Each row is a point. The points of each table are mixes of a few directions, plus a little noise. How many directions does each table use, and how many do they share? Where both have some left over, give the other angles between the two spaces (their principal angles), to ten degrees, smallest first.
(in the rows, 128 means zero)

First, 7 rows:
[[151  84 179]
 [171 117  71]
 [107 149 120]
 [152 105 134]
 [ 76 175 125]
 [ 95 144 155]
 [144 121 113]]
Second:
[[160 119 161]
 [102 135 103]
 [166 115 169]
 [ 83 143  81]]
Directions: first 2, second 1, shared 0; angles 30

First (5 x 4):
[[139 105 161 112]
 [115 160  82 146]
 [111 172  69 154]
 [146  87 190 102]
 [133 119 140 122]]
Second:
[[113 141 143 153]
 [141 225 118 136]
 [ 87 116 170 186]
 [147  88 121 111]
 [163 124 114 111]
 [ 94 107 148 152]
 [147 102 101  80]
 [134 124 107  92]]
Directions: first 1, second 3, shared 0; angles 50

First:
[[160 109 122 113 163 127]
 [167 101 122 115 165 117]
 [ 82 132 126 163  83 107]
 [124 136 123 110 152 165]
 [148 102 113 118 170 131]
 [ 88 189 158 152  34 118]]
Second, 9 rows:
[[174 176 160  83 131 171]
 [125 125 125 130 128 125]
 [121 121 123 135 127 121]
 [106 105 112 150 125 105]
 [ 71  69  88 184 123  75]
 [156 157 149 100 131 154]
 [165 167 154  91 131 163]
 [158 158 148  98 129 155]
 [ 77  76  93 177 125  80]]
Directions: first 3, second 1, shared 1

First, 9 rows:
[[170 197 204 163 113 132 150  65]
 [136 115 118 120 124 135 126 125]
 [103  97  71 165 139 126 115 156]
 [139 176 138  61 139  82 188 130]
 [132  81  69  82 132 128 131 155]
 [108 133 138 148 138 132  86 142]
 [130 110 100 118 138 135  82 144]
 [150 160 184 168 112 141 151  84]
 [ 87  86 130 126 116 143 124 152]]
Second, 9 rows:
[[162 135 135 107 127 135 119 106]
 [125 108 135 160 114 152 123 117]
 [ 92 186 206 113 143 109  77 142]
 [114 124  99 123 135 110 150 148]
 [109 139 111 111 142 100 144 154]
 [121 104  21  98 147  80 206 171]
 [194 107 119 120 112 162 126  82]
 [124 128 136 136 126 133 123 127]
 [112 122 191 182 107 170  85 106]]
Directions: first 5, second 3, shared 3

First, 8 rows:
[[130 140 145 122 145 131 149 136 130]
 [142 121 130 127 117 140 129 158 109]
 [150 135 157 130 129 119 117 158 160]
 [131 129 147 127 146 143 146 151 124]
 [128 133 129 125 138 122 153 138 134]
 [107  86 140 174 155 129  85 143 161]
 [133 135 101 120 113 107 155 135 124]
 [100 147  77  99  82 129  90   7  83]]
Second:
[[136 100 135  91 160 111 103 117  92]
 [136 134 119 129 148 168 133  86 196]
 [144 151  84 162 108 101 162 144 118]
 [113 145 179 157 112 103 111 134 124]
 [121 155 164 145 128 106  79 134 118]
 [158 145  84 139 146  99 126 117 117]
 [127 125 105 106 123 137 112 160  96]
 [103  99 164 113 119 173 155 116 167]
 [131  87 116 118 128 133 195 110 137]
 [113 137 131 119 111 148 103 162 115]]
Directions: first 5, second 5, shared 1; angles 40, 60, 70, 90

First (10 x 11):
[[165  97  77 122  98  95 138  75 114 165 112]
 [179 152 149 133 194  61  96 140 130 166  91]
 [164 177 130 161 119 105 163  78 157  65 166]
 [127 104 139 147  94 156 124 153 120 147 144]
 [146 106 147 126 106 129 150 132  78  87  88]
 [ 95 116 120  90 149 133 120 139 111 128  94]
 [104  83 106  85 109 144 141 121  80 119  77]
 [140 144 159 176 128 141 101 171 162 169 180]
 [108 170 131 146 132 145 137 115 177 101 185]
 [ 51 135 120  94 151 172 113 154 150 129 143]]
Second:
[[106 173 147  77 123 111 143 106 160 129 143]
 [137  94 159  75 108 105 151 108 159  85 122]
 [116  70 143 154 124 126  83 161  98  76 131]
 [136 148  95 158 157 145  95 149  96 146 118]
 [148  67 126 160 119 137 117 134  94 107 125]
 [144 154 109 117 142 133 141 123 140 151 111]
 [ 67 178 162  93 126 107  81 122 116 103 183]
 [170 143 111 115 124 138 147  52  74 161 168]
 [158  69 114 166 124 139 155 161 152 127  75]
 [ 96 186 114 165 133 140 167 164 192 194 103]]
Directions: first 5, second 5, shared 0; angles 30, 40, 50, 60, 90

First (8 x 12):
[[175 104 107 163 140  84 120 156 144 101 137 106]
 [ 82 149 147  95 117 168 136 105 113 151 120 149]
 [216  88  86 196 151  48 117 178 161  79 146  91]
 [163 113 113 152 136  97 124 148 140 109 132 114]
 [ 50 164 165  68 109 201 140  83 101 170 111 163]
 [ 79 151 150  90 115 175 137  99 110 155 117 149]
 [156 117 116 148 137 105 123 142 137 113 134 118]
 [106 140 139 111 123 149 131 116 120 143 122 138]]
Second (9 x 12):
[[136 158 129 106 143  96 144 182 116 227 132  90]
 [127 128 143  86  78 137 148 217 191 115 171 185]
 [156 132 115 132 119 137 131  77 145 129 104 121]
 [179 125 105 135  93 158 133  32 184  92  92 143]
 [115 116 133 134 125 137 122 129 127  94 134 144]
 [ 78 122 145 139 168 108 113 178  65 134 151 110]
 [134 114 123 143 121 147 120  78 137  78 115 142]
 [119 143 126 142 175 100 121 124  69 190 114  71]
 [109 114 135 135 129 135 120 134 121  90 138 145]]
Directions: first 1, second 3, shared 0; angles 90

First, 8 rows:
[[134 148 133 106 103  71 103 136 109 136 159 179 150 131]
 [135  90 110 144 114 137  95  78 137 115 121 113 160 133]
 [135 126 130 108  68  81  98 165 144  90 167 183 104 103]
 [135 133 147 155 186 165 143  93 106 130  86  96 170 125]
 [174 133 126 141 169 187 181 121 149 117 104  62  54 114]
 [140 127 131 115 151 143 148 181 145 128 133  99  79 178]
 [ 97 142 107 129 155 143 155  85 108 202 116  99 149 148]
 [ 73 125 139 124  81  97  99 163 128 106 143 191 158  92]]
Second, 11 rows:
[[152 126 121 116 131 145 119 135 131 149 124 133 139 128]
 [110  76 123 148  75  55  69 104 142  41 165 135 131 172]
 [ 99 159 165 120 122 155 147 123 117 130 124 127 120 140]
 [103 145 128 145 155 122 170 129 118 132 117 113 106  99]
 [164  90 121 107  82 122  57 123 146 108 150 151 160 174]
 [ 87  79 140 152  59  46  67  94 139  19 173 134 125 187]
 [109 176 159 116 150 181 174 135 112 168 107 121 118 115]
 [118 154 139 125 147 152 158 133 119 152 115 123 120 113]
 [115 127 129 138 128 115 134 124 126 115 130 124 120 125]
 [192 122  80 117 173 153 136 156 135 197 106 129 143  83]
 [157 152 102 125 186 163 175 153 122 198  97 118 124  72]]
Directions: first 6, second 3, shared 1; angles 70, 70

First, 10 rows:
[[135 136 149 124 107 130 115 141  88 212 139 115 109  93 148 122 117 115]
 [131  98 109 159 136 111 120 121 120  73 117 152  97 164 121 171 131 119]
 [131 113 129 155 121 118 114 128 103 135 123 140  92 141 134 156 127 107]
 [169  76  98  99 135 102 122 140  85 110 155 135 109 106 117 162  97 172]
 [ 94 191 157 114 124 162 148 122 182 163 118 102 184 118 134  60 151 117]
 [131  98 108 154 139 113 123 121 127  70 118 150 103 163 118 166 133 124]
 [ 93 157 118 131 157 145 159 107 218  29 104 133 186 175 103  96 161 134]
 [148  88 131 174 106 104  90 136  48 174 127 148  41 132 148 193 112  90]
 [104 190 160  88 121 163 151 130 175 182 133  92 197  92 135  47 139 135]
 [140 130 121  83 132 131 141 136 133 132 147 113 162  98 120 103 115 168]]
Second, 10 rows:
[[119 158 155 121 113 144 127 133 127 194 131 110 139 103 144  97 129 113]
 [167  47  67 131 156  85 122 127 105   9 137 164  93 161  98 204 108 172]
 [151  74  86 133 149 100 126 125 118  40 131 153 106 155 105 179 117 156]
 [118 154 148 125 118 141 129 129 131 173 127 115 139 113 139 103 132 115]
 [176  56  83 114 142  90 116 138  78  75 149 148  89 125 110 191  95 173]
 [101 154 135 147 134 142 137 114 170 104 108 131 147 155 126 110 151 107]
 [153 106 122 110 122 116 119 139  90 155 146 124 111 101 130 142 107 145]
 [ 79 217 190 133 103 175 137 124 168 235 112  94 170 106 158  46 156  78]
 [112 152 142 133 124 141 132 124 144 144 121 121 140 130 134 108 139 114]
 [106 162 149 136 122 146 133 124 152 152 118 119 146 132 136 100 143 106]]
Directions: first 3, second 2, shared 2

First (11 x 20):
[[ 73  73 126 154 104 153  47 144  54 138 198 123 178  74 126 120 148 125
  150 126]
 [142 155 124  93 161 155 146 128 140 105 152 149 110  96 135 123 121 128
  122 125]
 [121 141 141 140 112 132 142 134 133 149 125 147 130 121 115 130 124 121
  123 130]
 [151 132 115  99 158 132 127 120 135  93 134 115 112 129 146 128 125 136
  127 125]
 [158 156 149 113 124 141 139 130 145 120 163 141 110 100 138 155 105 116
  119 132]
 [158 132 117 105 153 117 134 116 144  96 117 105 108 149 147 133 122 135
  125 127]
 [173 116 108 102 159 102 122 109 143  79 107  78 105 173 161 138 124 141
  129 126]
 [145 140 123 111 146 127 143 123 142 113 119 125 114 135 135 128 124 132
  125 127]
 [115 134 112 112 154 144 138 130 127 120 125 144 127 116 122 104 139 136
  129 123]
 [ 49 103 158 234  30  89 141 145 112 249  51 153 181 177  63 115 150 116
  131 135]
 [124 126 137 146 108 117 131 129 130 148 115 128 133 139 120 134 126 124
  126 130]]
Second, 11 rows:
[[ 77  95 136 182  91 118 116 117  89 154  94 131 164 152  93 132 177 144
  153  99]
 [118 110 111 123 143 141 101 114  95  83 143 129 138 115 131 129 170 152
  140  91]
 [149 196 125 135 124  93 230 136 214 172  21 175  91 189 105 101 113 123
   81 135]
 [129 116 140 117 137 141 115 126 116 126 153 112 132 112 134 142 115 120
  150 138]
 [124 100 155 114 140 151 104 121  98 134 172  93 139 101 129 157 109 114
  173 149]
 [127 123 153 124 133 138 143 123 127 152 129 110 128 127 116 145 104 113
  154 150]
 [170 174 120  76 180 140 179 119 173  97 115 140  86 130 140 125 110 132
  116 131]
 [128 116 115 143  99 114  81 151 122 132 163 130 140 114 153 114 116 117
   96 141]
 [140 133 132 100 159 146 139 116 127 106 136 122 116 119 130 139 126 132
  147 124]
 [122 109 131 141 104 125  91 142 113 143 160 117 142 116 138 128 114 115
  122 146]
 [122 133  91 154 101 104 101 143 131 114 119 158 134 135 142  98 157 142
   77 102]]
Directions: first 4, second 4, shared 2; angles 50, 90

First:
[[129 183 148  92 105 122 176 114  60 126 145  80  92  95 178  95 100 108
  146 102  82 131 147 114]
 [114  87 100 156 153 138  89 138 185 126 108 157 153 157  94 160 148 142
  114 153 170 119 103 138]
 [ 55 176  78 108 151 149 159 114  99 101  97  40  79 125 203 137  94 109
  144 129 130  88  80 115]
 [177 159 185 100  87 107 163 122  70 143 169 131 118  92 138  84 119 119
  139  97  74 157 181 120]
 [147 115 140 134 123 123 119 132 138 134 136 150 141 130 109 127 138 134
  124 129 130 138 139 132]
 [ 58 137  66 133 166 152 126 124 145 103  87  77 106 147 165 158 114 123
  130 147 160  88  71 124]
 [178 148 181 108  92 109 153 124  84 144 165 141 126  99 127  92 123 122
  136 102  84 158 177 123]
 [135  72 113 163 147 131  79 143 193 134 116 183 167 159  72 159 157 149
  109 153 171 130 115 143]
 [160  77 139 157 130 121  88 142 179 142 133 193 170 147  68 143 158 148
  111 142 153 145 138 142]]
Second:
[[190 139 200  97 101  86 143 125  70 153 175 154 126  93 145  85 113 113
  144  68  67 168 223 129]
 [114 169 107 127  95 161 185 113 112 115 122  74 114 114 129 122 134 134
  125 175 133 100  83  98]
 [175  80 194 113 158  64  54 148 124 158 156 214 143 131 126 117 113 116
  139  35  92 189 221 174]
 [101  97  94 146 160 130 107 128 164 123 104 132 137 152 134 160 134 131
  127 138 161 107 126 127]
 [159 203 172  98  59 144 169 131  69 125 161 102 102  91  98  71 126 125
  119 140  84 167  62 137]
 [ 68  88  60 162 180 153  79 138 201 109  79 130 141 174 115 180 142 138
  113 164 192  95  64 141]
 [124 161 123 124 103 148 156 124 115 120 129 102 117 118 118 116 132 131
  123 154 125 125  82 122]
 [146 160 152 113  97 132 146 128  99 129 147 121 118 109 117 102 126 126
  125 127 103 149 110 132]
 [117 124 104 135 134 136 155 115 134 124 117 107 130 131 150 142 130 129
  133 145 141  95 149 100]
 [120 113 107 137 141 128 147 117 137 128 119 116 134 133 154 146 129 131
  134 137 140  95 167 102]
 [ 95  78  94 152 180 125  72 139 183 125 100 154 143 165 123 170 132 133
  122 126 169 117 118 147]]
Directions: first 2, second 3, shared 1; angles 50

First:
[[189 135 133 156 181 133  75 181 200 115 125 123 143  79 207  69 124 184
  152 129  60 111  70 163]
 [ 70 121 123 101  78 123 178  77  60 140 131 132 114 175  52 184 132  75
  105 127 193 144 182  95]
 [160 131 130 143 157 130 100 156 166 121 127 125 136 102 171  97 125 158
  141 130  92 119  98 147]
 [153 131 130 139 150 130 107 149 157 123 127 126 134 108 160 105 126 150
  138 128 100 121 105 142]
 [142 130 129 134 139 129 117 139 143 124 127 127 131 118 145 115 127 140
  133 128 113 125 115 135]
 [109 126 126 119 111 127 145 111 107 132 129 130 123 144 103 146 130 111
  121 127 148 133 146 118]
 [125 128 128 127 125 128 130 125 124 129 129 128 127 131 124 131 129 126
  128 128 132 129 130 126]
 [ 44 119 121  89  55 122 200  55  30 146 132 133 108 195  20 209 134  52
   95 125 223 151 206  80]
 [160 132 130 143 157 130 100 156 165 121 127 126 136 102 170  97 126 158
  140 129  93 119  98 147]]
Second:
[[130 102 108 184  89 121 125  75 112 104 119 141 155 139 114 104 130 155
  105 140  70 129  81 141]
 [139  94  99 209  79 119 117  60 113  94 114 146 167 137 115  87 131 171
   97 144  40 127  55 150]
 [152 155 150  89 188 136 108 201 174 144 136 114 109  97 177 124 124 128
  160 118 151 119 147 131]
 [148 143 140 111 165 133 111 172 161 135 132 120 120 106 162 120 125 134
  148 123 132 122 132 134]
 [119 130 130 117 126 128 136 128 120 133 130 127 123 133 119 140 128 117
  128 126 145 131 142 122]
 [152  91  97 221  85 119 106  64 126  88 113 146 174 128 130  73 130 185
  100 145  19 124  38 159]
 [ 86 155 151  41 144 134 165 160 103 165 141 114  85 146  97 195 128  60
  142 113 243 138 223  90]
 [131 123 123 141 122 127 124 119 128 122 126 131 135 128 128 120 128 136
  124 130 112 128 115 132]
 [100 129 129 106 111 127 152 113  99 138 132 128 117 148  95 158 130  99
  121 125 168 135 162 110]
 [122 158 153  61 172 135 134 189 144 157 140 112  96 118 143 159 126  95
  155 114 198 127 186 111]]
Directions: first 1, second 2, shared 1

First (11 x 32):
[[124 133 115 116  78 163 128  61 102 101 149  59 185 108 145 171 102 150
  191 164 102 160 144 124 155 151  99 142 123 165 109 136]
 [ 74 126 125 142 134 117  97 161 189 111 118 153 138 150 131  95 155 108
   26 104 138 139 104 150  99 152 213 131 126  72 168  89]
 [131 112 125 136 169  87 115 170 134 129  85 113 106 149  94 161  93 134
  126  89 150 124 157 146 102  81  65 121 143 128  90 145]
 [185 149 149  92  88 159 148  95  86 105 144 151 100  59 145 158  70 151
  183 141 123 122 217 116 164 137  58 169  68 158 148 171]
 [149 123 141 115 134 177 109 121 150 116 154 151 143 151 172  64  73  93
  142 125 137 101 149  76 165  83 117 173  75 117 139 106]
 [115 122 131 150 144  98 146 151 130 159 119 137 135 158 107 104 177 115
   89 131 133 131  75 130 116 129 186 104 160  97 136 101]
 [145 111 132 130 208 109 107 190 146 153 107 174  38 145 121 117 127 112
  142  75 147  73 137 133  96  73  63 102 141 165  90 167]
 [139 139 132 124  88 172 149  73 103 136 174 116 175 125 159  93 142 118
  171 178 106 129  98  87 175 145 160 139 117 137 141 108]
 [105 125 108 143 130  99 135 123 114 140 112  85 135 133 100 172 171 149
  139 137 116 147  91 159 103 150 132  84 181 150  97 139]
 [148 143 148 136  85 105 182 118  94 144 128 136 168 125 106 109 145 132
   94 164 134 156 117 114 155 150 188 147 123  66 176  93]
 [ 88 124 109 131 149 118  91 146 162 113 113 129  87 114 127 163 156 141
  105  99 122 123 124 174  83 154 126  98 149 156 113 152]]
Second (9 x 32):
[[135 137 111 131 122 135 124  53 135  98  94 173 139 132  97  99 165 113
  130 121 181 151 141 135 123 114 103 103 131 139 127 116]
 [117 114 134 126 115 100 122 141 135 144 154  98  98 129 144 146 116 134
  135 128 107 111 111 126 142 127 127 138 120 108 141 124]
 [106  99 130 124  86  58 107  89 155 140 164  93  60 137 141 146 131 130
  148 121 123 104  98 130 158 114 102 129 113  85 163 106]
 [138 141 137 130 159 169 144 196 107 137 123 125 167 120 136 133 105 135
  114 136 101 130 140 122 112 145 159 141 136 150 106 149]
 [115 112 153 125 133 109 132 238 121 175 183  56 105 122 176 175  73 152
  127 138  48  91 105 116 139 147 162 166 121 107 132 143]
 [101  93 144 123  93  55 111 153 147 165 190  56  53 133 166 169 101 143
  146 127  80  86  88 123 160 126 124 150 110  78 162 117]
 [138 141 109 131 125 144 125  46 134  93  86 183 148 132  91  93 169 110
  129 121 188 157 146 137 118 114 103  99 134 145 124 117]
 [141 145 105 132 128 151 127  37 132  87  77 193 155 132  86  86 174 108
  126 120 197 162 151 137 115 114 101  96 135 151 120 117]
 [160 170 128 133 192 231 161 198  87 114  80 173 228 114 114 106 117 127
   97 140 127 160 171 124  85 152 170 130 151 190  76 162]]
Directions: first 6, second 2, shared 0; angles 90, 90

First (9 x 32):
[[181 132  73 108 106  97  90  75 117  56 175 107  89 114 185 147 115 176
  128 159 188  66 143  68 160 101 173 103 118  88 194 103]
 [145 113 121 106 119 124  91 142 103 130 114 120 108  98 123 136 138 145
  116 129 122 148 124  98 131 116 139 104 126 138 125 107]
 [131 148 118 144 107 137 171  86 128  94 155 131 142 134 156 135 113 119
  131 133 175  90 130 117 119 155 138 161 151 134 153 124]
 [145  92 121 107 139 109  61 118 110 126  99 107 107  69 118 113 167 140
  110 132  94 149 121 105 136 127 175 110 146 154 131  67]
 [134 107 130  97 121 106 153 137 142 114 126 121 136 129 108 118 129 141
  134 133 118 129 129 146 117 122 118 112 103 107 133 135]
 [112 160 146 140 115 176 127 195  95 185 115 155 123 151 115 165 101 120
  120 104 141 171 121 110 122 115  69 119 116 146  82 179]
 [ 62 143 177 177 187 153 150 174 174 209  99 154 163 184  88  97 136  73
  144 103  55 168 127 217 126 135  81 157 123 133  69 178]
 [113 162 132 161 151 153 105 154 131 168 136 145 118 170 138 143 110 120
  132 120 126 133 133 133 150 107 101 127 115 116 110 170]
 [130  98 131 107 107  98 203  72 151  71 134 113 166 103 121  97 144 117
  135 138 133  98 124 156  94 174 157 161 152 136 159  90]]
Second:
[[ 60  91 123  89  72 146 175 116  35 184 153 147 144  90 132 113 135 143
  171 125 125 114  60  46  68 107 110  69 131 153 170  95]
 [ 55 112 114 142 111  98 196 121 117 163 133 176 168 165 118  96 146 156
  204 135 120 107  86 141  65 134  78 100 124 108 137 170]
 [132 114 143 100 122 144 171 107 130 127 125 110 127 110 129 114 140 111
  120 143 119 117 124 123 127 127 138 127 129 133 140  93]
 [130 122 158 125 144 118 195 101 179 104 112 124 152 143 118 110 153 108
  128 140 112 120 156 182 121 159 130 153 136 110 118 127]
 [154 167  49 181 153 106  47 171 146 144 124 139  75 185 127 120 103 165
  154 163 150 109  93 148 164  83  98 123  92 108 106 194]
 [128 128 169 135 150 120 163 115 176 102 122 127 162 139 122 128 132 103
  112 110 113 139 176 180 129 163 136 161 139 113 116 136]
 [105 124 142 103 124 173 135 138 106 166 175  97 124 117 135 120  85  83
  118 111 110 116 100 108 148  86 134 120  98 143 165 101]
 [141 121 128 122 123 113 146 112 133 110 102 134 129 119 126 127 159 145
  130 143 136 131 138 127 114 150 131 128 147 126 117 120]
 [157 125 168 116 144 127 157 105 169  88 109 113 143 117 125 133 149 105
   95 126 120 140 178 161 137 163 154 160 147 123 116 105]
 [167 143 108 140 121 132  16 157  89 113 126 124  94  95 142 176 106 152
   90 103 156 161 142  75 155 123 152 122 141 152 118 121]
 [182 161 104 158 148 127   7 166 130 108 127 118  88 128 136 168  94 141
   89 109 152 155 155 119 179 116 147 145 123 136 107 147]]
Directions: first 5, second 5, shared 1; angles 30, 60, 70, 90

First, 10 rows:
[[142  87 139 168 189 119  50 115 170 106 144 194  84 138 161  62 191 111
  153 117 161 180 133  63 201 141 128  91 115 235 165 168]
 [129 124 129 132 133 127 121 127 132 126 130 134 124 129 132 121 135 126
  130 127 131 133 129 122 135 130 128 124 127 138 131 132]
 [123 142 124 114 107 132 156 132 113 135 123 105 144 125 116 151 106 134
  120 132 116 110 126 151 103 124 128 141 132  91 115 113]
 [120 149 122 107  96 133 169 135 105 140 119  93 150 123 110 163  95 137
  115 134 111 100 126 163  89 121 129 149 134  73 109 107]
 [139  92 137 163 182 119  59 117 165 108 142 185  90 136 158  70 182 114
  149 118 157 173 132  71 192 139 127  94 118 221 160 163]
 [118 156 120 101  84 134 183 137  98 144 117  82 159 120 105 173  84 141
  111 137 105  91 125 173  77 119 129 155 137  53 101 100]
 [127 130 127 126 124 129 133 129 125 130 128 124 131 128 126 132 124 128
  127 129 126 125 128 131 124 128 128 132 129 121 126 126]
 [133 113 132 143 151 125  99 123 144 119 134 153 113 131 140 103 151 122
  136 123 140 147 130 103 156 132 128 114 123 168 143 144]
 [113 174 115  81  59 138 217 144  80 153 109  54 178 116  89 203  57 147
  100 141  91  69 121 203  45 113 129 171 141   7  86  83]
 [134 111 132 145 154 124  94 122 146 118 135 157 109 132 142 100 155 121
  139 123 142 151 130 100 160 134 127 111 123 173 144 145]]
Second (11 x 32):
[[138  98 136 161 175 120  70 119 162 112 144 179  89 135 155  78 181 118
  147 116 153 170 130  78 183 134 126  96 119 208 154 162]
 [104 151 110 134  91 101 190 130 106 179 170  85  84 129 101 170 144 170
  124 115  98 122 114 162  82  58 126  92 129  57  97 143]
 [139 129 137 108 127 149 122 132 126 104  94 129 175 123 131 127  93 109
  123 141 134 111 134 135 127 168 130 166 134 131 134 104]
 [117 145 120 122 104 121 165 132 112 150 137 101 122 126 113 156 120 147
  122 127 109 116 123 154  98  99 126 122 131  82 109 125]
 [ 95 144 104 153 102  83 184 123 116 197 197  95  41 135 102 163 180 184
  130 106  97 143 110 147  94  29 123  59 126  69  98 164]
 [150 120 143 108 145 160  95 131 135  79  78 149 192 121 143 108  89  90
  124 144 148 114 140 115 148 198 131 181 130 164 146  98]
 [141 137 139  91 114 163 130 137 113  91  72 117 210 117 128 138  61  97
  114 149 133  91 137 147 114 187 129 195 134 115 131  81]
 [115 134 118 140 116 106 153 127 122 160 160 113  88 131 118 144 151 151
  129 119 115 135 120 137 113  83 126  95 125 103 116 146]
 [135 127 133 115 129 143 122 129 127 112 104 130 160 125 131 127 105 112
  124 135 135 119 133 131 130 153 130 153 130 134 133 113]
 [151  89 146 149 190 139  42 121 166  81 112 195 128 133 165  63 157  90
  148 129 166 162 139  67 201 179 128 128 119 238 170 145]
 [123 132 125 128 120 123 139 127 124 137 136 118 123 129 124 135 129 137
  127 127 122 125 125 135 119 116 128 123 128 114 123 128]]
Directions: first 1, second 2, shared 1

First, 11 rows:
[[108 121 143 127 172 122 107 143 135 153 122 155 162 134 141 138 158 149
  133 119 110 122 121 115 128 131 138 135 115 121 123 105]
 [106 121 144 127 176 122 106 145 135 155 122 157 164 135 142 139 160 151
  134 118 109 122 121 114 128 131 139 136 114 121 123 103]
 [158 138 106 130  63 137 159 105 118  90 137  88  78 118 109 113  83  97
  120 142 154 136 138 147 128 124 113 117 147 138 135 162]
 [114 123 138 127 159 124 113 139 133 146 124 147 152 132 137 135 149 143
  132 121 115 124 123 119 128 130 135 133 119 123 124 112]
 [133 130 124 128 117 129 133 124 126 122 129 121 120 126 125 125 121 123
  127 130 132 129 130 131 128 127 126 126 131 130 129 134]
 [143 133 117 129  95 132 143 117 123 109 132 108 103 123 119 121 106 112
  124 135 141 132 133 137 128 126 121 123 138 133 132 145]
 [104 120 146 126 182 121 103 147 136 159 121 161 169 136 144 140 165 154
  134 117 106 121 120 112 128 131 140 137 112 120 122 100]
 [113 123 139 127 161 124 112 140 133 147 124 148 153 133 138 136 150 144
  132 121 115 124 123 118 128 130 135 133 118 123 124 111]
 [148 135 114 129  84 134 149 113 121 103 134 101  95 122 115 118  98 107
  123 137 146 134 135 141 128 125 118 121 141 135 133 151]
 [183 146  88 131   7 144 185  86 110  59 144  54  36 111  93 101  46  70
  114 154 177 144 146 163 128 121 101 108 164 147 141 191]
 [ 99 118 149 126 192 120  98 150 137 165 119 167 177 137 147 143 172 159
  135 114 102 120 118 109 128 132 142 139 109 118 121  95]]
Second:
[[106 131 137 104 134 145 133 135 115 125 118 128 142 137 133 126 121 133
  133 116 126 134 144 140 147 127 131 155 125 109 121 108]
 [123 124 116 170 143  95 126 131 132 121 133 113 159 126 118 146 149 146
  148 146 128 136  88 114 117  93 117 162 111 142  98 111]
 [ 96 131 162 114 113 148 132 108 100  87  95  85 110 118 144 148 129 108
  155 134 108 109 162 158 188  70 119 211 164 117 102 117]
 [172 167  91 126  81 141 137 102 122  96 129 144 114 120 133 137 104 124
   70 104 125 115 117 108 109 124 153  70 123 124 138 187]
 [133 124 137 115 153 129 117 141 152 174 138 167 133 137 132 117 140 134
  116 121 119 127 132 122 113 175 136  78 122 119 152 123]
 [114  92 139  96 152 151 101 152 102 130 121 147 113 125 144  99 117 129
  128  99 159 125 166 117 119 170 149 112 127 150 165 144]
 [164 131 114 151  83 123 135 103 128  98 134 102  79 108 122 127 112 100
  119 145 138 115 126 126 119 114 121 105 151 155 138 175]
 [115 132 116 128 126 124 145 136 120 121 131 115 153 139 113 127 117 141
  139 130 140 151 116 136 130 119 119 159 111 117 107 103]
 [148 141  92 151 130 113 120 129 123 112 134 148 157 125 129 141 133 151
   99 111 134 128  90  91  94 117 148 102  96 140 121 153]
 [119  90 174 143 155 107 121 136 170 188 143 114  94 127 117 112 155 103
  179 178 119 126 143 157 137 157  90 129 163 140 144  93]
 [116 145 132 111 139 133 141 135 143 157 131 146 156 146 123 129 131 140
  124 123 112 141 125 140 136 143 126 126 116  94 120  95]]
Directions: first 1, second 6, shared 1
